Every row gives one point. Each copy is the shape, with its points in the same order, stretched, turned, moved and blurred by noise. Some copies are also mirrored. Which?
(in the rows, 128 means zero)

Shape (7 x 2):
82,91
176,191
127,153
112,89
150,96
130,151
139,128
Copy 1 (7 x 2):
154,64
95,184
118,132
160,91
171,116
120,126
142,118
Copy 1 is: only turned
Copy 2 (7 x 2):
162,80
135,200
153,144
134,75
102,87
151,141
134,120
Copy 2 is: mirrored

Shape (9 x 3):
205,128,74
99,130,120
121,102,140
105,138,107
134,83,84
111,150,122
70,136,138
94,161,105
155,157,203
Copy 1 (9 x 3):
154,136,44
123,142,140
110,108,122
140,153,136
85,132,79
150,143,142
132,147,172
155,173,149
202,74,154
Copy 1 is: only turned
Copy 2 (9 x 3):
122,70,182
128,121,93
157,120,114
116,117,96
152,70,115
115,131,111
127,142,73
95,128,93
144,181,168
Copy 2 is: mirrored

Shape (9 x 6):
165,168,85,104,142,55
114,140,103,110,156,151
171,108,104,109,123,119
83,121,116,151,143,143
121,115,96,100,150,86
104,154,133,75,95,132
145,107,157,66,134,137
87,154,208,157,152,116
69,136,184,164,137,117
Copy 1 (9 x 6):
165,180,131,121,153,81
127,121,98,171,174,125
135,108,128,139,143,77
102,118,144,180,162,148
101,150,127,129,166,93
121,130,80,153,109,133
106,94,79,114,142,126
128,142,155,123,148,212
100,133,157,146,133,197
Copy 1 is: only turned
Copy 2 (9 x 6):
127,69,88,73,153,89
141,130,94,119,125,148
153,81,126,116,101,123
123,156,97,155,112,132
155,96,77,129,123,82
165,154,108,85,80,101
195,115,143,119,114,115
117,193,173,131,165,110
116,198,145,149,137,96
Copy 2 is: mirrored
Copy 3 (9 x 6):
226,73,131,107,184,136
109,114,124,84,117,139
166,86,117,126,114,107
85,158,108,101,136,121
141,84,139,103,166,102
157,137,161,60,105,97
135,85,189,116,89,109
102,198,203,147,149,151
90,208,174,138,155,130
Copy 3 is: only turned

Shape (13 x 8):
171,83,70,110,115,120,115,164
143,155,114,138,155,146,73,95
158,153,144,152,159,166,158,113
180,112,117,78,153,142,66,91
129,174,122,93,163,154,111,103
136,125,141,113,186,129,127,77
183,83,110,50,115,137,72,162
120,136,131,149,103,106,127,116
137,156,122,144,125,145,122,82
79,109,128,119,105,103,70,170
130,171,102,122,129,116,135,95
81,56,84,75,67,144,59,163
128,133,148,137,92,122,140,128
Copy 1 (13 x 8):
173,79,116,92,129,136,100,139
95,98,141,137,132,141,97,87
102,103,110,157,127,191,138,119
123,117,175,103,115,177,62,90
106,150,131,133,148,161,96,91
99,126,172,136,136,176,112,134
171,116,132,77,103,151,38,112
125,100,140,137,100,116,146,123
92,106,140,127,125,147,141,94
132,115,130,122,91,72,75,152
125,124,144,137,143,129,142,93
122,115,121,28,86,67,62,165
121,116,120,124,81,122,145,136
Copy 1 is: only turned
Copy 2 (13 x 8):
173,66,168,130,103,143,138,159
176,177,151,115,174,150,142,90
135,146,95,144,143,133,182,84
194,114,197,123,156,110,144,72
145,160,140,83,174,113,175,88
147,121,117,144,196,98,143,80
161,76,244,111,97,110,151,113
131,168,116,143,130,112,113,145
161,174,109,115,147,118,140,94
87,148,192,113,133,148,89,150
162,166,107,108,155,102,155,133
118,85,217,61,77,146,55,127
115,161,130,144,107,101,129,133
Copy 2 is: only turned

Shape (15 x 9):
167,126,149,146,128,157,166,128,103
119,175,177,124,81,135,114,184,138
121,84,141,140,138,70,130,108,120
174,177,183,133,92,164,73,189,121
104,113,109,128,131,114,156,96,104
154,190,168,131,81,171,64,131,121
83,111,113,113,152,86,186,92,159
89,143,137,136,166,102,126,101,129
168,165,159,111,121,167,83,187,117
81,112,75,148,135,108,148,105,153
162,175,189,64,103,143,102,137,129
137,144,80,126,131,66,152,111,131
159,105,137,161,61,142,138,116,100
85,125,108,104,125,108,137,131,85
128,118,139,77,129,139,95,141,159
Copy 1 (15 x 9):
169,120,118,110,154,131,117,106,119
153,211,137,84,83,166,147,151,116
114,97,147,137,91,102,104,131,104
146,249,124,56,94,134,104,132,131
114,91,123,136,131,132,149,115,103
108,239,113,96,113,150,99,113,127
109,73,161,166,136,144,166,152,121
108,153,160,154,138,109,156,153,97
132,234,130,40,117,122,125,133,131
95,91,107,160,128,126,162,167,135
107,213,175,64,108,168,113,100,127
114,116,147,159,80,105,158,116,164
144,99,74,120,99,153,81,89,118
109,126,130,95,105,134,179,114,88
71,166,144,62,125,145,117,153,135
Copy 1 is: only turned
Copy 2 (15 x 9):
139,79,153,144,111,95,165,125,100
129,121,157,153,143,135,73,113,66
145,164,175,101,90,116,151,97,139
174,77,110,144,164,112,83,109,79
105,141,148,106,76,133,161,127,107
157,70,94,143,132,134,91,85,81
69,173,195,132,78,137,139,135,143
99,166,138,122,124,141,142,107,133
159,84,97,128,163,104,85,129,98
106,178,162,132,65,170,132,160,135
118,73,118,124,146,87,77,80,96
106,192,139,138,59,100,122,120,122
174,84,168,126,57,127,154,105,71
96,158,131,84,98,128,130,131,80
132,103,137,99,124,133,79,138,148
Copy 2 is: mirrored

Shape (15 x 12):
143,104,94,127,109,147,143,160,146,151,108,145
95,129,129,130,133,126,115,81,57,110,185,94
136,113,106,116,153,157,173,140,151,182,99,143
95,137,163,109,136,83,169,105,98,71,141,96
126,68,78,120,132,121,143,97,150,153,102,126
76,126,197,119,164,145,106,119,127,75,134,103
95,110,163,105,144,136,140,138,53,93,158,112
94,105,186,125,159,88,126,139,108,133,169,105
103,150,181,150,152,106,123,147,106,74,155,47
132,67,133,95,148,123,133,109,74,92,155,71
134,110,85,87,116,142,136,161,165,141,173,169
159,125,125,142,137,112,114,165,140,122,119,196
160,112,128,68,135,128,130,78,104,149,129,87
154,83,141,130,82,149,163,113,162,162,110,136
115,105,114,97,86,109,125,139,138,164,73,118
Copy 1 (15 x 12):
137,150,124,158,119,120,157,149,107,140,138,107
127,71,154,60,129,114,87,97,115,116,159,132
106,136,134,164,161,108,175,142,127,187,147,110
148,104,139,75,193,117,147,79,92,112,114,165
141,110,115,160,171,74,151,135,142,129,169,102
142,142,144,52,175,109,109,150,140,160,64,161
144,94,150,75,151,103,112,126,69,153,108,162
139,94,174,72,136,86,144,113,120,140,82,132
126,153,166,36,151,101,98,83,88,114,86,141
169,93,111,100,162,56,109,88,70,147,131,120
113,132,75,134,73,127,180,140,114,144,123,107
135,144,131,172,96,135,153,134,138,129,100,161
179,88,119,133,156,118,142,59,140,196,175,85
174,115,135,164,178,137,160,165,130,143,122,63
195,135,154,135,149,115,176,143,137,157,170,103
Copy 1 is: mirrored
Copy 2 (15 x 12):
159,128,105,128,136,98,147,124,103,153,168,118
96,149,128,159,141,159,75,102,216,54,105,83
131,111,138,148,134,102,184,148,123,161,152,90
48,161,171,154,127,117,90,121,161,65,65,102
113,68,128,119,133,76,132,120,153,153,140,97
103,160,184,100,116,169,86,163,152,90,87,96
103,176,138,152,167,154,80,128,153,83,98,66
116,195,145,151,116,127,100,142,189,121,54,76
113,213,144,140,96,145,72,171,167,32,72,93
103,110,121,138,145,132,72,121,152,79,75,41
166,144,136,111,142,102,168,57,121,152,144,108
191,137,142,135,159,110,143,123,107,169,116,170
86,60,95,139,118,161,134,119,142,115,78,77
119,83,125,155,87,110,128,119,100,183,143,101
101,123,63,103,128,108,130,142,113,163,150,129
Copy 2 is: only turned

Shape (16 x 12):
177,118,182,62,117,81,179,109,157,85,89,72
106,152,101,145,122,176,214,157,117,167,119,102
91,163,144,110,147,141,180,123,111,119,115,142
109,163,126,142,101,166,132,86,137,132,104,88
87,134,109,133,96,107,119,151,157,162,137,124
184,161,137,132,129,94,108,41,149,155,122,119
131,197,116,160,114,170,126,142,95,155,82,161
149,97,96,161,114,154,106,117,75,81,162,122
132,66,140,152,127,128,165,125,126,128,112,135
140,110,158,86,118,122,121,128,177,134,86,106
179,141,99,159,158,181,100,120,124,179,148,154
125,138,164,171,127,143,107,166,88,141,161,122
130,130,93,153,113,90,74,95,125,151,130,96
71,108,121,131,134,108,144,154,89,133,106,138
190,90,195,86,110,127,81,126,78,162,159,121
141,122,173,102,80,104,118,128,112,129,142,140
Copy 1 (16 x 12):
114,143,94,41,192,207,180,143,146,109,123,92
104,242,164,191,130,115,198,107,181,153,109,121
80,196,144,116,144,90,152,112,161,128,122,117
96,160,181,113,140,159,133,111,126,185,81,98
114,118,116,169,152,138,114,117,165,142,64,114
105,82,138,93,184,179,121,157,108,206,168,107
131,181,184,119,108,103,116,132,182,174,118,149
135,106,182,142,83,151,127,131,76,118,137,94
118,125,128,144,126,156,204,91,141,128,134,117
128,119,109,72,188,176,162,122,138,128,81,134
147,123,182,163,145,109,144,158,99,167,162,163
102,120,195,169,109,136,140,156,160,97,134,153
99,83,132,142,132,187,97,151,101,187,107,125
75,152,114,147,103,119,153,108,162,123,94,138
130,37,157,97,130,151,199,231,119,90,127,145
130,74,137,102,146,140,151,162,160,102,111,97
Copy 1 is: mirrored
Copy 2 (16 x 12):
177,151,132,163,60,97,116,223,92,100,98,48
61,108,132,128,178,133,111,164,181,137,164,98
108,148,121,131,123,102,92,141,134,112,160,128
132,103,151,108,108,111,92,117,166,159,148,88
119,132,118,170,141,121,132,135,163,186,133,151
177,145,141,67,61,160,126,111,125,148,90,75
113,83,104,87,111,144,120,107,197,104,153,145
125,76,164,134,153,113,111,85,85,84,112,131
118,119,149,131,161,64,171,140,143,116,115,119
132,114,103,146,95,85,135,186,134,164,108,105
105,77,117,71,132,156,135,107,116,147,109,149
143,86,183,120,125,136,114,135,145,99,96,191
140,120,136,129,121,132,106,88,153,162,83,125
109,144,129,166,161,74,115,127,156,119,134,163
125,109,180,127,22,151,128,148,72,103,41,151
157,137,155,154,61,139,141,144,102,106,105,145
Copy 2 is: only turned
Copy 3 (16 x 12):
165,149,137,195,130,174,183,129,82,159,126,112
81,165,180,83,86,94,78,188,143,152,89,158
94,138,183,141,117,113,117,110,152,122,59,160
101,173,113,124,114,108,97,89,117,144,106,135
144,155,146,104,143,54,109,137,154,112,116,90
141,183,67,154,126,126,214,79,176,123,122,128
32,154,157,69,140,65,123,99,129,130,107,169
90,66,107,114,95,154,93,130,111,111,173,136
136,98,135,145,123,112,119,158,150,160,156,126
188,155,133,131,176,117,150,107,130,163,132,116
129,147,120,70,138,119,151,129,201,119,156,190
108,87,177,116,82,85,108,114,131,94,160,157
136,133,71,110,126,76,147,112,133,114,127,108
118,84,166,107,137,54,102,133,141,138,84,127
191,65,141,93,96,153,187,75,153,152,162,103
134,105,151,132,118,124,156,91,141,125,137,78
Copy 3 is: mirrored

Shape (15 x 12):
142,93,131,117,136,188,105,156,149,120,126,112
161,145,176,146,95,72,148,129,118,95,145,105
114,96,170,156,146,157,96,210,144,114,141,147
166,92,180,76,126,169,55,213,141,106,167,140
116,122,144,118,68,63,130,107,152,96,162,131
132,120,151,138,109,90,142,113,124,153,146,95
115,154,74,124,100,184,136,122,81,130,136,110
104,171,112,154,156,127,136,105,88,170,160,118
146,154,147,110,71,64,121,112,180,126,94,135
143,157,114,116,143,179,153,126,146,124,180,120
130,103,165,75,107,171,130,198,155,133,153,123
117,137,141,91,110,80,120,118,150,88,128,85
103,166,137,107,135,176,169,65,101,136,129,135
137,143,95,83,150,139,182,125,100,120,144,136
104,196,118,106,147,175,177,128,99,134,158,103
Copy 1 (15 x 12):
117,104,132,114,134,117,144,114,115,23,135,119
104,141,121,182,191,111,144,108,177,203,125,122
114,78,174,193,140,138,143,91,151,41,129,91
117,128,179,171,122,72,154,38,97,17,128,81
112,127,180,136,152,113,166,129,176,207,84,113
112,105,114,148,189,102,131,155,133,183,90,135
155,160,104,116,102,142,148,159,146,80,121,169
160,114,146,150,142,122,124,200,125,156,111,172
117,120,176,106,157,91,101,92,198,189,118,142
130,144,153,121,131,100,162,187,142,57,143,120
113,121,136,136,130,88,130,107,115,52,102,58
143,106,131,119,150,71,153,104,142,166,127,108
94,136,117,89,83,114,120,224,115,123,166,156
145,151,144,101,132,141,134,153,113,114,163,96
165,135,101,123,113,95,139,195,137,98,146,131
Copy 1 is: mirrored
Copy 2 (15 x 12):
138,163,99,122,92,158,109,102,108,162,133,123
60,114,133,103,114,121,166,138,101,130,154,96
85,109,82,165,81,180,143,70,96,212,120,93
107,134,87,121,89,167,111,12,104,186,181,61
46,92,152,115,86,144,143,160,133,102,173,151
84,137,176,113,123,135,154,152,118,125,153,145
108,206,156,153,142,84,79,129,111,111,88,115
95,135,162,175,176,116,121,136,98,106,110,140
92,95,109,108,93,104,160,160,161,111,172,164
104,175,72,139,163,153,91,99,103,119,154,150
82,180,87,134,114,154,109,61,140,186,183,100
81,117,133,110,93,109,118,192,115,132,204,119
144,178,101,190,123,130,123,176,127,86,114,105
83,168,133,150,165,131,88,148,145,136,131,92
95,198,80,185,191,95,84,138,103,130,144,99
Copy 2 is: mirrored
Copy 3 (15 x 12):
90,83,182,104,142,180,137,141,153,123,138,144
119,125,27,135,137,129,151,123,125,117,166,126
93,42,134,118,173,152,104,148,134,118,167,171
66,51,142,74,189,192,127,130,116,136,105,167
142,136,42,85,119,108,137,165,112,112,151,128
91,145,90,131,125,132,143,139,111,130,159,124
146,125,132,149,111,182,100,140,150,140,130,102
104,144,104,178,99,144,92,115,121,134,117,136
140,166,88,77,131,99,145,118,118,137,170,128
94,126,140,132,129,153,120,136,179,128,98,125
66,83,167,82,184,154,135,142,137,136,128,107
123,113,70,111,79,118,156,98,103,127,113,111
111,163,155,141,119,157,114,103,152,87,113,90
116,141,156,161,142,132,149,109,137,119,67,100
103,124,126,168,111,147,106,86,156,132,88,79
Copy 3 is: only turned

Shape (17 x 12):
180,120,107,169,132,118,110,145,155,95,88,136
122,110,137,132,190,79,149,132,100,160,165,163
121,83,130,141,133,97,186,132,113,193,121,141
119,142,99,76,206,106,106,133,148,153,130,133
109,133,68,112,166,114,142,131,89,163,145,94
100,82,79,90,150,128,124,135,159,115,114,105
186,145,127,158,118,185,114,113,131,96,97,187
98,98,63,143,155,116,124,122,146,154,155,144
115,104,145,140,162,91,138,126,105,179,167,141
161,151,109,124,77,141,118,133,159,99,90,196
57,92,99,122,195,112,136,143,90,143,112,135
154,145,99,146,116,112,99,141,129,136,70,172
134,166,138,176,131,102,178,147,136,119,132,176
183,141,99,121,135,165,138,160,159,106,86,164
103,106,110,89,156,87,125,129,94,123,153,111
165,162,155,165,108,157,102,199,136,129,127,183
118,83,63,95,185,90,135,161,89,140,155,151
Copy 1 (17 x 12):
159,131,116,123,164,132,144,85,155,155,138,184
177,113,150,111,100,117,123,179,126,125,142,78
143,81,165,86,78,110,120,136,153,126,149,96
143,151,139,93,138,131,110,165,72,98,174,52
141,115,121,113,103,89,91,143,91,139,180,61
134,139,110,95,142,122,80,115,136,104,163,102
116,152,100,115,133,114,196,113,145,151,133,190
155,109,103,109,134,99,123,134,138,100,176,66
159,89,144,121,93,122,116,173,123,111,149,80
89,139,104,100,156,143,182,122,164,159,143,148
148,122,137,89,133,67,80,156,117,109,138,88
116,108,120,91,164,115,161,128,129,155,153,147
137,131,158,142,130,117,171,122,169,166,119,117
121,163,112,88,138,134,166,89,135,153,130,141
146,125,121,118,118,122,73,171,120,137,157,91
113,119,100,126,143,150,186,121,118,147,81,133
178,121,96,76,118,105,93,161,122,139,153,64
Copy 1 is: only turned
Copy 2 (17 x 12):
122,95,138,148,117,60,163,70,176,132,168,105
165,107,201,113,151,170,161,164,116,136,124,151
184,155,169,87,86,126,138,168,120,121,97,137
110,37,143,177,94,164,168,148,140,139,118,124
181,85,97,165,119,148,170,162,92,91,87,99
128,76,89,139,82,138,152,148,201,147,87,76
84,141,142,156,161,31,109,71,192,84,172,126
162,64,128,108,138,146,119,145,148,124,101,67
171,125,185,101,134,171,153,161,112,117,131,137
80,117,94,136,124,29,76,115,160,135,188,118
110,100,149,113,139,165,172,137,115,142,33,101
89,97,135,134,115,56,131,104,107,118,165,100
164,125,125,119,157,96,102,85,102,148,156,184
115,120,128,195,94,51,104,89,189,119,146,121
133,96,108,140,131,167,194,188,133,143,127,119
114,166,167,161,121,94,59,69,134,126,202,125
165,79,165,157,143,148,155,198,134,140,95,81
Copy 2 is: mirrored
Copy 3 (17 x 12):
76,111,151,169,143,132,84,182,99,145,109,160
164,91,157,107,131,61,111,115,162,148,116,164
165,74,160,112,147,48,113,90,108,86,109,129
144,66,136,107,154,141,156,112,179,173,130,137
195,104,88,82,152,113,114,86,140,141,153,108
138,71,78,178,167,141,161,112,118,136,143,121
53,159,211,173,118,157,128,157,98,124,171,158
163,95,116,174,141,98,140,98,109,159,110,127
174,103,148,100,136,69,123,106,155,116,93,158
16,130,180,173,92,135,153,136,96,141,139,117
210,68,86,111,139,94,158,92,113,141,140,165
70,106,163,126,106,126,118,125,94,139,102,152
108,132,179,115,125,56,118,184,110,170,117,126
71,102,192,164,122,149,119,153,101,137,173,112
150,100,67,112,142,112,133,103,167,135,145,143
84,144,206,125,54,124,125,181,104,116,98,145
171,55,96,135,117,88,98,69,145,161,155,128
Copy 3 is: mirrored

Shape (17 x 12):
134,98,79,158,124,139,136,117,157,125,186,141
109,149,184,137,166,139,150,115,101,89,149,162
65,168,67,72,152,176,153,106,86,128,148,151
103,122,109,150,148,126,95,93,105,189,84,151
102,128,177,101,119,108,126,101,100,135,111,176
122,62,103,200,84,113,176,112,111,126,142,121
89,122,103,159,114,150,151,121,92,177,215,143
88,67,139,158,103,113,115,156,117,162,128,138
97,122,145,147,179,98,185,108,104,91,114,102
168,130,80,164,129,107,156,178,147,80,175,118
76,143,138,140,96,170,142,108,117,138,96,146
127,105,105,110,129,111,111,108,171,117,152,95
135,127,91,125,146,136,145,116,114,202,168,184
129,96,113,106,162,146,186,146,147,135,130,125
136,92,149,117,174,121,206,62,105,116,104,152
148,91,132,119,100,170,120,133,112,116,161,100
157,101,140,136,125,137,216,125,105,174,139,102
Copy 1 (17 x 12):
138,70,154,156,102,142,97,135,169,79,143,126
176,173,76,102,146,162,168,167,84,87,148,110
116,156,17,115,163,85,161,132,204,57,98,92
137,179,146,148,115,117,130,76,138,101,60,157
150,195,135,118,149,103,143,136,91,107,110,87
136,8,159,162,135,134,113,115,97,99,84,122
128,85,109,153,117,95,164,84,136,48,168,127
129,100,150,120,84,100,102,89,86,138,117,131
133,108,72,102,201,153,144,135,85,92,98,154
127,58,128,154,112,142,124,189,134,127,163,158
123,150,113,104,127,140,174,109,133,113,63,73
99,115,159,145,130,139,77,104,146,119,144,117
157,136,137,143,132,76,145,103,183,66,135,153
147,101,85,86,167,121,116,110,171,122,122,137
183,119,92,114,234,138,126,132,129,73,73,117
134,113,100,173,116,142,115,84,125,147,159,71
142,80,105,131,207,108,169,59,131,116,125,134
Copy 1 is: only turned
Copy 2 (17 x 12):
119,118,95,92,160,156,190,154,139,118,122,158
91,161,179,107,194,134,128,104,148,86,129,115
113,222,156,78,133,123,132,132,102,171,143,65
146,149,136,153,124,107,174,62,102,162,95,125
105,138,205,114,126,115,117,88,121,152,105,135
136,51,103,109,183,176,154,135,80,133,117,140
137,127,130,68,175,95,213,129,110,131,169,120
119,67,132,96,110,126,176,84,104,111,118,127
138,129,143,118,181,192,110,87,131,116,131,95
104,97,72,111,159,162,117,179,186,83,153,139
103,147,172,148,120,137,148,137,78,144,121,84
133,128,120,105,86,187,144,127,134,133,144,172
156,153,125,93,155,76,188,130,138,147,104,137
152,145,124,88,128,160,138,142,125,90,92,110
159,157,165,95,198,173,99,104,106,133,56,141
114,134,126,87,111,136,133,134,97,79,151,168
197,122,129,106,161,140,124,143,92,100,125,128
Copy 2 is: mirrored
Copy 3 (17 x 12):
157,107,164,126,119,121,95,123,160,106,165,147
125,180,144,122,165,169,119,132,121,63,104,149
34,135,173,188,149,114,43,123,166,87,157,140
81,84,163,178,88,135,104,136,95,129,124,156
95,151,155,133,115,109,90,164,97,93,93,157
177,69,132,125,106,119,153,147,167,74,99,137
109,115,183,144,129,145,136,157,181,111,138,188
157,97,174,152,125,123,135,176,122,116,79,129
127,103,119,101,191,122,127,114,107,48,82,130
182,131,127,100,168,107,140,140,146,88,185,102
74,107,150,133,103,147,79,158,144,116,102,126
133,105,147,83,136,81,79,119,130,153,130,122
109,114,158,174,115,124,88,165,138,105,172,202
160,96,98,138,184,110,60,153,150,99,126,137
142,107,79,137,146,120,78,122,123,41,92,181
155,149,112,141,137,123,117,143,179,150,125,129
154,77,55,113,166,118,129,181,173,119,117,186
Copy 3 is: mirrored
